Every row gives one point. Each copy is the shape, with its points in the same order, turned, moved and blurred by noise. Is it also mirrored, or only turned?
In the rows, zero is written as 128.

Shape (6 x 2):
[[118 104]
 [140  91]
 [127 102]
 [147 178]
 [ 78 142]
 [161 122]]
Copy 1 (6 x 2):
[[156 120]
 [165  99]
 [155 112]
 [ 72 116]
 [129 169]
 [133  84]]
Copy 1 is: mirrored
Copy 2 (6 x 2):
[[147 116]
 [161 132]
 [148 124]
 [ 85 165]
 [ 96  90]
 [140 162]]
Copy 2 is: only turned

Shape (7 x 3):
[[118 172 122]
 [179  79 149]
 [112 148 156]
 [ 93 145 117]
 [ 94 160 121]
 [160  89 145]
 [104 137 141]]
Copy 1 (7 x 3):
[[129 168 143]
 [161  79  74]
 [133 123 154]
 [ 92 143 134]
 [105 153 152]
 [147  93  87]
 [115 128 144]]
Copy 1 is: only turned
Copy 2 (7 x 3):
[[114 169 162]
 [202 120 111]
 [127 130 162]
 [101 139 136]
 [102 149 133]
 [186 120 121]
 [124 130 147]]
Copy 2 is: only turned
Copy 3 (7 x 3):
[[100 142 116]
 [214 146 120]
 [134 134  88]
 [106 108 105]
 [ 95 114 105]
 [194 136 117]
 [123 121  88]]
Copy 3 is: mirrored

Shape (11 x 6):
[[129 124 215 135 120 140]
 [123 115 147  42 138 128]
 [122 151 141 115 119 143]
 [155 129 150  83 110 156]
 [138  96 115 147 149 152]
 [153 153 153 148 142 137]
 [147 138 124 124 116 124]
 [  7 135 117 104 122 131]
 [114 126 141 140 108 132]
 [128 111 117 109 115 122]
 [130 139 127 150 132 122]]
Copy 1 (11 x 6):
[[156 140 165 164 177 152]
 [109 133 126  68 170 201]
 [109 150 114 124 156 148]
 [118 122 123 125 137 195]
 [144  79  90 128 153 131]
 [159 147  97 152 145 141]
 [137 137 111 115 122 144]
 [ 37 146 122  87 210  95]
 [126 134 126 132 144 119]
 [120 117 123  93 133 137]
 [147 137 100 129 142 117]]
Copy 1 is: only turned
Copy 2 (11 x 6):
[[150  82 147 170 130 189]
 [126 133 117  86 142 193]
 [140 133 123 135 115 150]
 [157 112 109 109 104 185]
 [137  88 151 103 100 111]
 [173 114 140 146 121 128]
 [146 114 106 125 120 131]
 [ 33 174 140 147 123 149]
 [117 108 120 155 108 141]
 [117 105 104 107 125 137]
 [133 110 125 142 123 107]]
Copy 2 is: mirrored
Copy 3 (11 x 6):
[[140 138 191 138 131 181]
 [ 73  80 125 126 111 161]
 [116 135 140 136 106 125]
 [127  95 147 126  80 146]
 [166 116  94 147 133 136]
 [156 129 159 124 134 116]
 [140 132 125 109 110 123]
 [ 44 193  94 180 121 144]
 [134 160 127 133 115 146]
 [123 126 101 116 105 144]
 [141 148 125 121 133 119]]
Copy 3 is: mirrored

Shape (11 x 8):
[[160  53 169 152 131 101 148 154]
 [154 151 121  81 138 104 144 145]
 [135 112 171 133 129 140 132 154]
 [117 159 177  68 125 119  48 140]
 [105 132 133 126 101  99 146  92]
 [126 143 142 120 139 146 154  97]
 [125 116 113 138 118 103  99  80]
 [145 156 115 149 100 188 148 150]
 [130 157 160 143 147 126 154 132]
 [107 160 130 155 135 142 150 127]
 [206 115 147 164  90 103 155 116]]
Copy 1 (11 x 8):
[[130  80 121 142  79 104  86  65]
 [184 154 135  93 151 122 122 106]
 [144 103 150 139 115 140 105 104]
 [125 189 201 116 148 149  66 145]
 [159 161 101 147  91 130 134 145]
 [157 143 136 161 129 151 150 113]
 [118 177  95 153 119 120 114 131]
 [161  84 113 141 172 171 139 132]
 [175 116 157 158 132 127 146 120]
 [150 114 131 151 137 131 162 153]
 [188 104  80 175 127 124  76  86]]
Copy 1 is: only turned
Copy 2 (11 x 8):
[[120  93 206 131 170 107 129 144]
 [123 156 124  92 126 140  93 121]
 [106 108 164 135 127 149 121 166]
 [ 73 113 114 141  63 120  44 146]
 [116 136 158 136  82 126 149  89]
 [116 115 134 121 100 178 140 113]
 [130 103 134 165 104 115 125  77]
 [122 159 128 176 131 198 143 152]
 [143 121 149 118  94 163 132 151]
 [140 128 124 141  92 161 159 142]
 [164 138 208 156 150 157 107 105]]
Copy 2 is: mirrored
Copy 3 (11 x 8):
[[112  40 163 107 162 138 125 145]
 [173 120 117  97 125 108 156 101]
 [111 115 154 112 152 111 123 140]
 [ 82 148 129 109  73  63 137  84]
 [143 116 121 178 113 141 143 126]
 [149 146 146 151 149 134 128 108]
 [131  95 109 174 112 133 104  90]
 [170 156 124 128 161 104  78 162]
 [131 137 127 137 176 111 147 124]
 [134 151 105 150 166 130 123 134]
 [178  50 146 162 164  88 119 143]]
Copy 3 is: only turned

Shape (16 x 11):
[[175 201 134 122 146 111 120 132 103 192 107]
 [ 71 107 128 131 127 142 125 101 130 133 152]
 [112 149  90 180 103 136 123 148 146 103 126]
 [126 156 119 144 124 153 151 137 180 107 145]
 [154 175 112  82 140 115 159 150 109 158 132]
 [ 94 142 130 113 101 118 129 113 113  88 184]
 [125 116  86 130 142 132 129 109 104  95 140]
 [177 150 154 110 149 101 133 163 119 173 129]
 [167 145 136  91 118 109 157 163 103 189  79]
 [ 94 110 133 105 132 158  71 119 115  73 150]
 [114 106 145 120 158  90 114  92 123  79 136]
 [188 136 116 109 129  89 119 164 116 195 142]
 [126 141  79 132 118 167 127 127 184 106 136]
 [194 149 150 103 133 123 153 103  86 189 150]
 [189 144 149 106  96 111 133 126 106 154 110]
 [107 154  85 113  97 121 117 103 176 124 134]]
Copy 1 (16 x 11):
[[193 125 111  93 166 112 105 103 165 163 129]
 [ 82 139 147 154 135 131 154  90 112 143 140]
 [125  99 153 166 125 127 117 111 103  86 161]
 [120 133 165 115 108 151 136 133 145  85 145]
 [166 147 111  87 178 115 151 130 147 130 132]
 [ 82 168 139 172 162 108 150 145 133 116 154]
 [ 94 132  96 142 162 161 132 124 103 113 158]
 [152 102 111  84 165 100 126 144 152 157 101]
 [190 120  91  76 138  77 157 119 116 147 110]
 [ 58 157 159 142 152 141  97 143  72 135 158]
 [ 68 156 116 156 167 145 104 119 106 119  98]
 [144  71  88  87 176  80 131 133 159 146 129]
 [ 99 117 150 107 119 157 125 108 128  71 166]
 [132 140  71  88 147  94 138 123 187 188 133]
 [146 134  85  99 129  71 114 137 135 139 132]
 [ 98 133 155 126 144 100 129  83 128  70 157]]
Copy 1 is: mirrored
Copy 2 (16 x 11):
[[156 161 179 132 103 134  54 114 115  83 104]
 [ 92  98 112 107 130 139 138 111 126 156 105]
 [ 73 152  90 137 103 126 127 150 147  98 135]
 [102 145 118 151 147 162 136 161 146 109 133]
 [180 151 158  93 117 141 107 136 133  87 112]
 [100  82 129 102  99 138 171 128 145 111 151]
 [117 108  80 108 122 131 137 108 123  93 126]
 [187 145 164 140 105 124  86 128 109 118 129]
 [190 177 159 139  95 106 109 139 103 115  79]
 [108  40  90 126 114 120 127 142 152 114 113]
 [118  73 113 121 139  97 146 114  86 107 139]
 [189 167 151 135 102 107  81 109 139 132 143]
 [ 89 135  92 149 169 145 131 146 173 103 115]
 [191 137 179 142  96 167 104  84 109 111 113]
 [168 142 162 167  90 115 126 114 122  94  97]
 [ 83 138 137 124 155 116 131 125 171 107 115]]
Copy 2 is: only turned
Copy 3 (16 x 11):
[[105 187  58 128 167 121 141 131 107 204 139]
 [178 134 130 145 140 146 159 162 145 105  95]
 [ 97 133  91 134  90 157 149 148 175 117 124]
 [ 99 125 136 102 126 147 156 143 186 130 124]
 [127 149  74  75 162 135 141 137 108 170 155]
 [161 139 133 131 143 178 126 153 131  93 161]
 [163 119  88 125 112 148 147 106 138 109 136]
 [113 139 102 116 154 116 133 139  89 206 134]
 [128 161  85  69 131 119 133 159  86 205 107]
 [168 120 125 152 136 192  94 113 146 106 102]
 [158 131 145 146 139 124 125 100 116  83 130]
 [136 133  72 123 141  93 123 147 103 216 153]
 [133 119 107 113 122 144 138 127 215 126 114]
 [166 183 109 109 152 123 161 127  95 214 167]
 [139 182 113 103 117 126 115 126 104 190 138]
 [148 156  96 110 141 125 118 158 190 110 117]]
Copy 3 is: mirrored

Shape (17 x 12):
[[114 155 107 123 114 133 110  88 183 171  91  85]
 [132 101 161 121  76 123 154 129 132 115 100 171]
 [152 157 121 138 152 148 134 133 142 120  95 125]
 [177 161 163 158 133 169 156  57  80 166 142 149]
 [134 167 135 135 169 131 119 120 113 142 173  70]
 [132 155  80 147 149 126  93 141 156 126 122 193]
 [178  94 103  90 105 116 155 147 178 135 117 149]
 [111  93 121 107 125 201 112 132  94 129 113 109]
 [151 139 104 140 107  96 139 132 124 139 116 101]
 [184 146 158 162  95 132 157 108 128 160 110 130]
 [125 159  84  59  74 137 159 173 145  96 151 139]
 [113 131 123 106 103 167 164 118 156 163 121 125]
 [161  81 169 147 157 150 195 115 106 143 142 130]
 [160 154  88 137  92 146 127 120 126 199 103 153]
 [136  86  98 142  91 168 148 126 174 111 111 134]
 [120 132 100 122 130 133 129  95 126 102  98 111]
 [ 94 169 129 133 174 115 163 134 113 165 135 120]]
Copy 1 (17 x 12):
[[139 118  72  84 140  92 137 104 174 118  98 106]
 [ 87  95 169 163 129 140 144 113 150  86 120 148]
 [153 116 115 132 164  96 141 104 110 130 130 140]
 [120 197 161  97 195 137 132 103 105 130  74 182]
 [139 178 120  93 147  89 110 163 110 162 119 113]
 [163  85 147  98 143 103  80  67 106 136 148 125]
 [124  94 126 157 174 129  98 112 150  62 152 105]
 [118 130 111 149 122 178 160 106 101 152 105  95]
 [140 143 117 117 120 100 118 131 129  87 142 140]
 [147 156 150 126 161 109 146 123 142  75  93 177]
 [117 109 134 133 150 145 129 132 164 130 227 109]
 [114 123 100 141 166 147 124 113 167 133 124 132]
 [ 91 166 134 182 172 130 102 137  86 109  85 156]
 [167 125 126  80 158 165 111  90 146  85 114 157]
 [136 117 123 186 134 127 128  70 158 101 124 114]
 [105 131 110 121 122 100 143  84 117 120 134 115]
 [111 129  92 100 135 107  89 151 108 160 123 172]]
Copy 1 is: mirrored
Copy 2 (17 x 12):
[[111 147 148 160 107 159 117  88 112 182 102  79]
 [188 130 129 135 109 116 163 140 148 151  97 166]
 [123 180 121 136 152 146 138 128 132 120 116 110]
 [133 138  57 162 167 166 124 157  90 169 156 174]
 [109 149 123 128 145 143 132 136  68 138 188  80]
 [130 145 116  86 132 140  87  94 162  98 119 117]
 [190 192 141  98 115 127 141 123 178 177 122 111]
 [ 91 131  93 133  97 127 158 189 141 144 116  89]
 [140 163 141 150 133 101 132  99 127 158 159 115]
 [162 158 124 184 156 145 130 143 132 170 140 155]
 [172 202 134 100  40  91 116 143 116 117 131 117]
 [121 163 138 136  77 158 139 151 118 175 114 136]
 [135 160 117 121 166 162 197 181 126 175 169 165]
 [119 164 112 152 118 127  66 127 158 179 121 134]
 [141 157 127 144  74 157 165 122 186 145 129 126]
 [118 152 106 134 116 122 170  97 119 143 116 107]
 [ 90 154 159  99 150 135 129 133  75 144 147 141]]
Copy 2 is: only turned
Copy 3 (17 x 12):
[[112 145 141 117 106  98 177 109 210 102 161 130]
 [141 133 145  63  96 158 150 150 103 114 106 122]
 [123 158 134 134 115 125 104 127 161  94 108 143]
 [128 150 143 138  79 210  98 126 145 139 177 193]
 [145 149 106 202 110 119 122  92 141 127 162 137]
 [110 144 167 117 149  74  93 174 139 129 129 149]
 [186 154 108  68 146 116 148 165 156 115 109 135]
 [ 96 122 101 126 134 174 114 123 161 143 128  72]
 [136 131 114 143 120 119 170 141 142 106 116 161]
 [147 156 135 117  68 168 148 140 151 129 118 185]
 [145 163  72 111 130 104 148 206 109  76 147  89]
 [126 140  93  83  91 132 137 135 163 115 160 118]
 [174 114  96 103  97 184  91  89 126 140 120 160]
 [ 92 158 118 102 115 134 152 172 177 148 144 183]
 [151  97 122  83 106 127 126 169 181 116 107 104]
 [120 112 141 132 138 137 137 126 156  79 138 119]
 [103 141  93 135 111  99 113  84 114 108 159 163]]
Copy 3 is: mirrored

Shape (17 x 12):
[[ 94 142 170  96 155 101 118 106 172 156 139 144]
 [166 153  78 115 113 154 120 136 122  88  99 106]
 [141  78 106 136 119 137 127 125 161 144 119 187]
 [110 136 131 106 203 131 118 125 114 150 144 135]
 [132 123 121 151 104 157 126 122 137 176 155 144]
 [127  86 100 144 106 151 123 195 145 117 144 158]
 [ 94 152 164 107 148 110  96 138 144 155 175 182]
 [133 147 178 122 176 126 117 171 161 172 123 147]
 [125 144 183 121 161  94 126 130 123 149 166 177]
 [184 157  76 125 125 147 167 163 115  77 110  98]
 [112 119  72 164 117 124 173 163 158 154 114 156]
 [161 140  79 180 119 158 100 136 129  78 100 126]
 [105 111 180 119 151 127 132 120 146 139 164 127]
 [134  91  93 116  79 129 123 144 113 167 119 142]
 [152 125 157 116 156 118 117 114 137 147 155 157]
 [106 149 174 129 171  97 135 133 107 134 100 122]
 [141  88  86 146 108  91 111 145 153 165 152 126]]
Copy 1 (17 x 12):
[[149  87 122 160 150 114 173 105 120 100 153 145]
 [130 161 119 104 116 132  70 116 116 168  90 117]
 [ 91 113 122 164 106 142 109 138 129 154 139 198]
 [125 129 147 137 143  89 131 117 130 126 193 116]
 [ 79 102 142 156 107 166 120 121 147 127 134 127]
 [122 106 108 130  97 162  89 175 176 167 144 163]
 [144 100 108 147 115 136 161 107 159  84 188 145]
 [152 103 137 184 119 109 159 101 176 151 166 124]
 [148 126 135 159  94 133 179 116 131 106 191 137]
 [138 172 114 107 110 147  84 138 110 210 106  91]
 [ 81 112  74 177 113 144 107 171 135 170 133 129]
 [137 160 129 151  97 147  31 134 122 151 106 129]
 [145  96 162 149 141 144 160 142 129 115 162 139]
 [ 69 103 118 116  80 129 120 151 145 144 102 151]
 [132 117 153 148 104 134 146 103 122 128 170 148]
 [158 146 143 170 119  86 161 146 127 117 142 106]
 [100  56 113 141  74 133 101 148 113 149 137 139]]
Copy 1 is: only turned
Copy 2 (17 x 12):
[[143  99 185 124 128  92 130  71 164 129 156 146]
 [112 137  93 108 126 144 101 174 143 149 118 101]
 [107  95 132 110 114 189 162  89 151 159 163 133]
 [102 131 179 125 183 123 115 114 181 147 151 142]
 [111 142 144 121 110 164 168  99 165 162 102 158]
 [ 87  86 122 128  95 186 159 155 180 130 138 164]
 [155 111 179 123 137 109 163 100 203 135 162 174]
 [140 124 211 140 123 146 105 116 173 130 141 168]
 [156 106 195 125 156 113 154 115 163 154 167 189]
 [ 92 121 113  89 132 156  94 210 131 155 102 131]
 [ 89  96 144  84 123 198 153 121 145 103  99 150]
 [116 122 105 143 138 181 151 187 137 147 121  91]
 [106 102 181 143 127  98 145  99 155 160 145 165]
 [101 133  89 108 111 176 137  97 151 139 136 179]
 [142 113 167 125 144 130 134 108 155 182 152 157]
 [123 126 181 146 166 104 115 126 114 113 155 160]
 [116  81  97 136 135 180 134  97 171 147 103 169]]
Copy 2 is: only turned

Shape (15 x 12):
[[ 86 161  99 207 156 173 115 129  82 132  90 123]
 [158 116  79 175 138 133 150 161 140  99  88  80]
 [110 106 110 128 152 100  75 129 151 147 168 151]
 [157 144 134 108 120 130 147 111 136 146 164 143]
 [153 135  92 183 115 175 132 185 138  72  82 131]
 [126 107 158 118 100 158 165 162  62 138 134 148]
 [129  92 176 121 151 127 140 113 131 144 142 164]
 [ 86 155 115 122 137 106 110 146 153 143 101 131]
 [ 90 128  80 149 167 156 143 109 104  90 103 122]
 [146  87 149 109 119 114 115 118 119 129 171 115]
 [136 131 128 108 117  97  86 114 132 116 121 148]
 [155 116 190  83 155 128 103 142 113 133 168 129]
 [164 120 139 115 147  83 150 121  92 137 139 159]
 [122 117  73 116 162 124  69 100 155 165  92 133]
 [160 123 139  91 140 128 163 165  91 130 160 161]]
Copy 1 (15 x 12):
[[110 141 190 131 127 186 153 174 150 150  60  82]
 [114 138 163 187 147 153 110 144 131  64 114 108]
 [151 137  92  77 138 133 136 108 192 112  94 136]
 [130 104 134 115 144 121 142 111 157 145 158 164]
 [119 180 215 164 139 157 132 122 117  78  96 133]
 [163 122 145 136 114 132 165 105  75 172 127 122]
 [172  76 128  90 155 134 170 106 132 126 115 146]
 [108 147 117  96 183 153 114 134 140 134  82 139]
 [104 131 150 128 141 215 166 143 145 109 113  96]
 [145  96 107  96 110 113 136  94 138 110 141 128]
 [133 137 137  68 162 134 114  96 150 117 132 121]
 [171  98 118  60 111 111 135 135 112 121 145 162]
 [172 112 124 108 169 114 154 128 139 136 167 110]
 [148 126 124  92 163 194  77 120 199 116  98 124]
 [176 139 122 123 137 124 164 125 107 143 170 155]]
Copy 1 is: mirrored
Copy 2 (15 x 12):
[[148 103 101 108 119 162  80  55 121 143 171 174]
 [105  71 100 114 146 139 147  86 124  81 111 128]
 [182 165  96 116 173  92 156 150 135 138 117 163]
 [150 147 103 145 107 110 148 151 169 156 115 107]
 [127  38 122  85 126 157 137 101 167  88 130 159]
 [160 124 166 147 105 137 173 121 151 149 200 104]
 [191 146 147 130 131 133 144 162 119 151 127 101]
 [149 124 133 116 135  73 114 125 120 137 119 175]
 [118 125  99  74 104 150 121 105  96 137 141 153]
 [155 172 121 134 162 122 172 153 144 114 142 104]
 [150 160 118 131 129 108 125 166 142  96 128 156]
 [191 188 155 144 132 127 164 142 162 132 101 110]
 [140 147 128 181 121 147 165 161 122 139 128 139]
 [183 132  69 111 119  75 133 121  97 102 106 177]
 [147 132 153 155 101 135 202 145 150 154 132 123]]
Copy 2 is: mirrored
Copy 3 (15 x 12):
[[134 110 148 167 163 147  87 162  85  60  83 167]
 [149  87 114  89 189 120 139 115  97  90 128 166]
 [ 96 101  96 110  77 153 112 173 121 109 152 104]
 [ 94 146 140 126 121 134 120 107 151 138 134  98]
 [187 101 110 137 194 131 154 112 100  56 113 127]
 [150 160 185 148 109 178 150  97  86 132 116 111]
 [117 102 160 137 104 184 141 137 151 144 152 116]
 [135 117 108 118  88 118 135 174 139  94 104 151]
 [137 120 166 113 156 158  95 145 126  41 135 163]
 [115 123 143  84 109 169 111 129 121 161 151  96]
 [122 104 146 101  93 114 128 154 136 109 129  85]
 [117 156 149 104 124 178 148 164 132 169 142  79]
 [102 131 178 133 108 117 146 127 114 147 166 112]
 [ 66  85 115  88 105 127 136 174 135  64 110 130]
 [120 169 154 135 121 148 161 110 108 130 162 100]]
Copy 3 is: mirrored

Shape (16 x 12):
[[126 139 110 131 104 175 116 107 156 103 108 130]
 [150 104 104 141 155 132 134 104 143 142 129 123]
 [132 107  98 140 131 135 125 117 152 183 155  97]
 [114 154 115 145 160 117 178 104  94 107 164 104]
 [ 93 159 121  88  70 143 117 154 109 103 111 127]
 [ 81 173 168  58 121 146 112 164 110 119  97 120]
 [ 86 168 184 102 134 140  65 167 103 122 130 131]
 [139 133 143 152 114 117 150 103  85 154 142 139]
 [ 73 172 174 107 104 135 100 127 115 114  65 100]
 [152  94 116 144 153  76 148 129 134 132 136 136]
 [143  86 104 161 128 130 189 115 161 157 142 101]
 [139 140 117 140 148 104 163  99 173 175 155 154]
 [116 172 122 144  82 127 110 152 158 106 113  94]
 [137 112  94 123 145  80 134  74 131 158 157 113]
 [171 172 112 106 149 124  90 164 128 179  86 115]
 [ 89 161  96 132 148 119  89 170 114 168  81 144]]
Copy 1 (16 x 12):
[[ 97 114 115 127 143 129  89 119 116 140 131  77]
 [133 109 158 135  94 152 121 133 124 135 128 113]
 [129  80 184 141 108 141 145 120 140 101 108  97]
 [138  88 127  97 138 148 165 179 112 120 167 127]
 [107 120 119 103 189  73  88 151 119  97 114 109]
 [ 99 146 118  95 209  98 111 132 127  96  90 166]
 [140 141 118 109 201  73 139  92 137 122 104 163]
 [115  98 157 136 114  87 159 152 112 128 166 137]
 [ 97 134  89 123 191  87 115 109  70  94  95 148]
 [160 112 155 157  93 134 132 178 124 140 118 133]
 [121  75 169 179  92 168 131 161 129 105 146  96]
 [103  83 167 160 117 149 171 167 141 158 112 109]
 [129 129 107 150 175 103 126 137 106  98 107  68]
 [138  71 159 118  72 129 153 163 117 133  97 112]
 [122 187 194 116 139 121 145 123 108 111  83 109]
 [147 134 200 120 188 108 123 125  85 142  83 124]]
Copy 1 is: only turned
Copy 2 (16 x 12):
[[117 141 110 114 132  98  79 103 159 135 138 145]
 [150 110 138 118 114 129 105 125 155 126 127  87]
 [127 112 162 152 131 159  79 131 167 116 136  86]
 [114 114 113 163 113 143 152 115  98 155 107  98]
 [ 82 119 129 124 161 120 110 132 124 131 146 204]
 [110 118 112 112 161 153 117 129  87 133 201 203]
 [159 134 105 143 177 172 132 120 117 116 183 207]
 [122 114 144 163  96 139 161 135 163 139 140 132]
 [125 165 149 118 146 131 119 106  98 153 193 203]
 [149 102 157 115 124 126 154 139 140  98 118  83]
 [ 98 113 165 125  89 141 106 107 158 102 118  61]
 [128  99 135 165 118 107 124 127 151  99 171  60]
 [103 179 138 139 152 114  93 125 121  99 131 162]
 [137 105 165 151 148 127 131 148 150 153 132  61]
 [168 128 138 133 116 139  75 201 117 102 174 149]
 [178  92 163 155 136 119  82 139 100 104 159 183]]
Copy 2 is: mirrored
Copy 3 (16 x 12):
[[159  92 108 132 142 121  97 162 138  97 140 130]
 [135 118 131 119 138 140 142 127 161 123 104 100]
 [108 124 131  92 111 145 133 148 161 150 129 101]
 [190 165 119 148 107 126 170 141 158 147 110 143]
 [165 128 127 132 108  96  96 139  85 108 188 157]
 [169 160 150 155 154 131  90 135  72 134 207 155]
 [144 169 125 181 122 179  84 127  71 119 183 145]
 [119 142  99 146 119 113 165 126 109 141 110 140]
 [165 125 139 169 154 146 132 175  57 112 202 142]
 [124 145 153 140 119 121 166 100 158 104 109  91]
 [105 126 139  98 131 110 169 150 197 126 116 123]
 [117 157 109 136 135 100 137 144 172 148 114  68]
 [143 123 152 150  96 117 101 197 116  89 158 131]
 [144 121 128 121  96 127 167 117 151 158 115  66]
 [124 155 177 116 149 136  84 147  72 130 103  94]
 [143 181 132  94 138 153 114 149  68  84 147  92]]
Copy 3 is: mirrored
Copy 4 (16 x 12):
[[110 143 172 119 170 128 148 133 143 161 118 110]
 [128 110 163 130 108 107 113 152 148 155 146 138]
 [116 115 137  83 102 105 124 160 132 165 161 140]
 [153 102  82 180 133 134 123 154 154 181 159 118]
 [116 155 103 114 195 165 151 117 134 147  99 138]
 [100 134  99 128 193 171  96  95  90 156  69 142]
 [112 174  90 126 154 158  70  96 101 143  75 111]
 [135 111 109 150 128 133 131 153 118 111 163 124]
 [104 109 121 120 184 185 107 105 107 139  79  87]
 [168 101 128 143  83 119 131 155 138 131 117 160]
 [112  81 147 133  81 114 176 167 136 167 159 142]
 [160 101 127 125 115  50 137 174 109 157 126 134]
 [141 141 133  91 152 170 153 145 128 170  91  95]
 [146  81 117 110 114  91 109 177 165 141 150 151]
 [166 121 171  86 145 155  89 136  72 157 121 166]
 [174 119 129  87 143 143 102  67 102 148 122 135]]
Copy 4 is: only turned
